Each row is a point. The last column is the point's height on a tilted bowl or saddle (a function of degree 2), plus a little noise. Along how many of its main directions does it bend up, bend down or stay straight?

Points:
[[-37 -26  -6]
 [ 58   6 -43]
 [  2  84 -86]
 [-10 -26  -7]
 [ -2  33 -30]
 [-58   1 -18]
 [-25 -24  -5]
 [ 41 -11 -28]
 [ 48  -8 -33]
 [ 57  15 -45]
 [ 15 -60 -25]]
Directions: 0 up, 2 down, 0 straight

Points (25 x 5):
[[ 49   2 -40  16 -46]
 [ 30  -2 -25  50 -45]
 [ 31 -18  68  49   1]
 [  4 -12 -18  61 -29]
 [ -3 -27  29 -87  12]
 [ 28  68 -12  12 -76]
 [ 11  56  48  67 -18]
 [-26  -7 -34  53 -42]
 [-48   6 -14  36 -34]
 [-18  12  12 -25 -15]
 [-59  37 -33  11 -64]
 [  2 -65 -33  39 -44]
 [ 20 -72  18   6 -20]
 [  0 -38   7  61 -11]
 [ 21 -19  27   3  -9]
 [  6 -41 -38   8 -21]
 [ 19  43 -72  33 -93]
 [ 35 -45   5  14 -19]
 [ -1 -34  57 -49 -20]
 [  0  35  37  47 -15]
 [ -1 -49  42   0 -11]
 [-12  49   2 -57 -30]
 [ 44 -68  41  -5 -30]
 [-26 -63  72 -35 -42]
 [ 10   6 -15 -37   4]]
Directions: 1 up, 3 down, 0 straight

Points, 38 rows:
[[ 17  17   5 -20   3 -32 -21]
 [-13 -10  -3  12  28 -21 -42]
 [-10   6   2   0 -64 -24  13]
 [ 94 -95 -57  21 -42  53 -38]
 [ -2 -69  47  41  -6   5 -11]
 [ -3  30 -47 -54 -62 -68 -32]
 [-41  -2 -30  13  47  -1 -65]
 [-69 -38  20  -7 -33  31 -39]
 [ 31  23  -8 -30 -61  20  13]
 [ 50 -19  15 -32   9   5 -19]
 [-75   5 -26  41 -50 -33 -20]
 [ -7 -40  -2   1  60  49 -71]
 [-61 -15 -41 -16   7 -28 -55]
 [-11  -7  19  10  31 -38 -38]
 [  7 -13  74 -17  23  69 -83]
 [ 89 -20  19  57  25 -10 -30]
 [-55 -30   1  62  -8 -44 -37]
 [  3  48  -1 -58  15  -4 -36]
 [ 30  13  37  21 -52 -62   7]
 [  1  42   7  20  51 -37 -57]
 [ -7 -22 -18 -28 -20  -3 -25]
 [  7  16  40   3  50 -43 -42]
 [ 10  -8  39  -4  -8  -7  -9]
 [ 13  23 -56  -7 -49 -18 -29]
 [ 19 -39  50  22 -53 -45  21]
 [  9 -14  32  51 -25 -28  -9]
 [ -3 -80 106 -55   9   4 -62]
 [ 28 -41  -7  26 -34   9   0]
 [ -3  52  21  -4 -56 -33   9]
 [-52  11  55  15 -36 -62 -14]
 [ 22  44  28  10  14 -86 -43]
 [ 65 -40   5  52 -59 -55 -13]
 [ 21  -5   9  71 -48 -17  -8]
 [ 14  38  48 -84  33 -71 -28]
 [-32 -71 -49  33   7  21 -52]
 [-20  18 -41  36   8  -1 -47]
 [-12  19 -42 -18 -15  15 -33]
 [ 22  14  57 -16   3  37 -31]]
Directions: 0 up, 2 down, 4 straight

Points, 73 rows:
[[ -58  -36  -12   16  -42   23   30  -31    5]
 [ -36  -22  -13   -3  -26   -4  -45  -77   14]
 [  28   61   46  -10  -12   54   -7   16   51]
 [ -24  -38   16  -53   -6  -41   16  -10   -8]
 [   6   39  -23   16  -25   26   32  -17    9]
 [  19  -10    1  -34   25   60  -66   34   28]
 [  55   -2    1    0  -27  -35   59   25   36]
 [ -22  -44  -52   21  -21  -11   16   -5    6]
 [  13    9  -28    0  -66    2   34  -81   52]
 [  21   33   33  -32  -68   21  -11  -55  102]
 [ -69  -23   61  -16   21    6   15  -42  -11]
 [  49  -22   16  -25   46   11  -86   35   41]
 [  19  -14  -65   -9  -21   30  -18   -7   22]
 [  -7   -2   29   33  -20    6   40  -10   14]
 [ -59  -10  -43   31   34  -25  -52    2   -9]
 [  60   19  -18   83  -30  -38  -59  -21   47]
 [ -11  -85   16  -11  -59   25   16  -74   46]
 [ -50   33   13   38    1   34   28   -6  -18]
 [  68   19    9  -21  -40    4   18    8   59]
 [ -18  -53  -42  -18  -50    8   41   -4   31]
 [  -2   41   11   24   85  -20   70    9   19]
 [ -36  -28   26   83   43   60   25  -27  -24]
 [ -53   22   20   38  -35    2  -42  -23   14]
 [ -11  -16  -67  -36    7   10  -59   23   22]
 [ -16   40   22   64  -36   19   68   48    5]
 [ -56   -9  -83   -4   81   -4   66    7   29]
 [  12  -40   15  -19   76   -2   29  -29    2]
 [  52  -15  -63   24   11  -29   -1  -73   24]
 [  36   10  -18   74   31   -2   43  -60   15]
 [  -9  -47  -51   74   24   14    8  -38    8]
 [ -14    5  -94   -1   74   47   25   27   15]
 [  -9    4  -70   65  -26   25   45  -30    1]
 [ -23  -11  -29  -29   -7    1   15   66   -6]
 [  11  -59   39   19    8   65   20    4   19]
 [  24   12   -6  -27    9   16   -1  -22   20]
 [ -42  -42  -70   17  117   13  -76   -1   48]
 [  24   36  -38    2  -14  -21   33  -39   25]
 [   1    6   10   47  -31   35   94  -10   22]
 [  53   -6   -3   50   18  -11  -15  -29   14]
 [  27  -21   22   10    3  -39    6  -76    8]
 [ -19  -23  -27  -65   45    1   12  -11    2]
 [ -25   -1  -43  -44  -23   10   -1   39    7]
 [  49   34  -12   11  -10   15  -40   -4   29]
 [  96  -23   63   -6    3   22   24   12   88]
 [ -27   29   60  -69   71   13   -7    9   14]
 [  18  -56   71  -94   19  -33   11   40   43]
 [  24   -5   12  -36   26  -53   17   28   -3]
 [ -77   -7  -23   48   -3   12    1  -28  -17]
 [  -4   37   -7  -50   21   32  103    4   53]
 [  36   -3  -57  -29  -26  -17  -89   43   48]
 [  17   -7   -4  -59    3  -23   -8   30   12]
 [  41    8   18  -24    8   14   40   22   33]
 [  57   34  -27  -77  -53    4   75    8  103]
 [  22  -30   -1  -60  -33   52  -24  -36   65]
 [ -31  -49   11  -46  -13   25    4   16   14]
 [ -15  -25   49  -20   11   16   -1   16    8]
 [ -12  -10   10   49  -18   34   62   50   -6]
 [ -16    8   -6   35  -24  -20   -7   11   -4]
 [ -33   -1   23    1   40   30   16  -56   -9]
 [  -9   -5   18  -16   59   22  -27  -20   -6]
 [  37   -6  -22   35   -8  -34 -103  -17   46]
 [  37   56  -79   38  -57  -36   15   34   21]
 [  48   -9  -31    7  -41    3   32   56   18]
 [ -60    9  -22  -22   -4   -1   24   31  -16]
 [   7  -69   76    7   12   -7   -7   62   34]
 [  36  -32  -17   39   18 -112   30   24  -11]
 [ -27   52   76  -82  -11  -13    0  -57   95]
 [  21    4  -55  -39  -53  -20    8   14   34]
 [ -41   -8    6   14    2   18   45   -6   -9]
 [ -38  -28  -41   22    4  -19  -36    1   -7]
 [ -33    8   96  -66  -59   53   -1   21  121]
 [  16    8   -9   -6    6   19   57    1   14]
 [  -5  -22   28   50   76  -52  -22   24  -12]]
Directions: 5 up, 1 down, 2 straight

Points:
[[  33   32  -27   24  -26   16    1    2   37]
 [  33   34   24   42  -46   18   52  -79  109]
 [ -47   36   -6   47  -51  -26   49  -29   52]
 [  16   20   24   27  -11    2  -54  -22   41]
 [ -54    1   -1   39   23  -40  -26   62   27]
 [   4  -35   -4   24    6    8  -64  -20   42]
 [  -9   16   15  -19   53    4   -2  -13   -3]
 [  -7  -17  -21   22   -9   -1   22  -16   23]
 [ -36   17  -63  -27   71   41   -9  -21   24]
 [ -53  -46   11   39    9  -34  -32   33   34]
 [   7   29  -41   -5  -16   18  -17   48   17]
 [ -64  -32   -9  -21   18   22  -35  -31    7]
 [  -4  -51  -32   17   27   -3  -12  -72   52]
 [  -1   -5   11  -20  -58   26   46   -1   31]
 [   5  -13   45  -14    4  -49  -21    3   16]
 [  19  -44   25  -73  -30    1   42  -69   63]
 [ -40  -15  -14  -67  -73   -3  -12   14   21]
 [ -68  -50  -43   37   25    2   11  -28   47]
 [  44   64  -45   38  -24   50  -50   58   64]
 [ -52  -17  -10    1   41   45  -55   74   12]
 [ -20  -36  -26   42  -28   31  -12   58   32]
 [   2   31  -17   30   30   25   32   10   15]
 [ -37   35  -32   41  -61  -17   25  -21   50]
 [  15   37   37   41    2  -35   -3  -30   45]
 [   3    2  -25    2   -4    5   25   26    8]
 [  18  -27    1   -2  -50   44  -28    7   32]
 [  32  -11   16   -5   44  -35    8   -8   11]
 [  -9  -27   -3  -66  -20   51   46  121   29]
 [ -17  -27   37    5  -33  -33  -19   -7   24]
 [ -56  -55    9    5  -25  -15  -19    0   21]
 [ -72   52   13    6   -8  -15  -65  -18   29]
 [ -11   29   12   -6   11    8   23   -5    1]
 [ -59   67   18  -39   12   20   25  -19   11]
 [  -5   33   -5  -12  -12   -6   46   65    9]
 [  -7  -35  -22  -42   26    7  -36   75   11]
 [  -3   47   13   -5    0  -37  -67  -28   47]
 [   3   12   -2  -15   16  -36  -29   14    9]
 [  94  -47   28  -17  -12   23  -14    2   80]
 [ -14  -59  -13  -17  -70  -21   -5   47   44]
 [  -7   44    3   -6   14  -45  -55   48   33]
 [  -7   16   -5  -26   29  -35   25   24   -5]
 [   0  -10   35  -13  -49    6   23  -15   26]
 [  24   83  -22  -23   -6 -101    7   -9   69]
 [  -5   49   20  -43  -45   18   37   44   18]
 [ -85   64   -1  -36    0  -27  -39   62   29]
 [   3   -1    8    2  -12   -9  -15   15    7]
 [ -79   27  -22   40  -17   44   33  -26   26]
 [  31   -5  -29   17   43   14   -4    5   21]
 [ -20   12  -38    7   10    9  -22  -36   20]
 [   7   -8   -3   25   -3   56  -49   90   27]
 [  65   61   44  -50   66   -4  -22  -53   86]
 [ -12   28   44   -8   18  -43    8   -2    7]
 [  18    9  -11   41   80  -46    4   -2   29]
 [ -34   15    0  -61   40   28 -102   -3   33]
 [ -15   54  -28   11   15  -56    6   12   27]
 [ -15   37   -9   67    4  -20  -29  -13   43]
 [ -10   62   27  -86  -24  -62    9  -44   59]
 [ -12   80   36   31   43  -10  -31   -3   41]
 [ -28   97  -28  -32   62  -34   -2   31   49]
 [ -26   39  -14    5  -34   24    8  -15   15]
 [  40   24   32   38   -8   52  -22    6   43]
 [   0   -2  -41    7   35   17   48   19   14]
 [ -46   57   32   -9   47   39   41  -28   14]
 [ -34    2  -24   14   52   10    4   11    1]
 [  39    5   -9   -2  -12   98  -23   38   34]
 [ -24  -37  -19    7    2   -7  -10   29   10]]
Directions: 7 up, 0 down, 1 straight
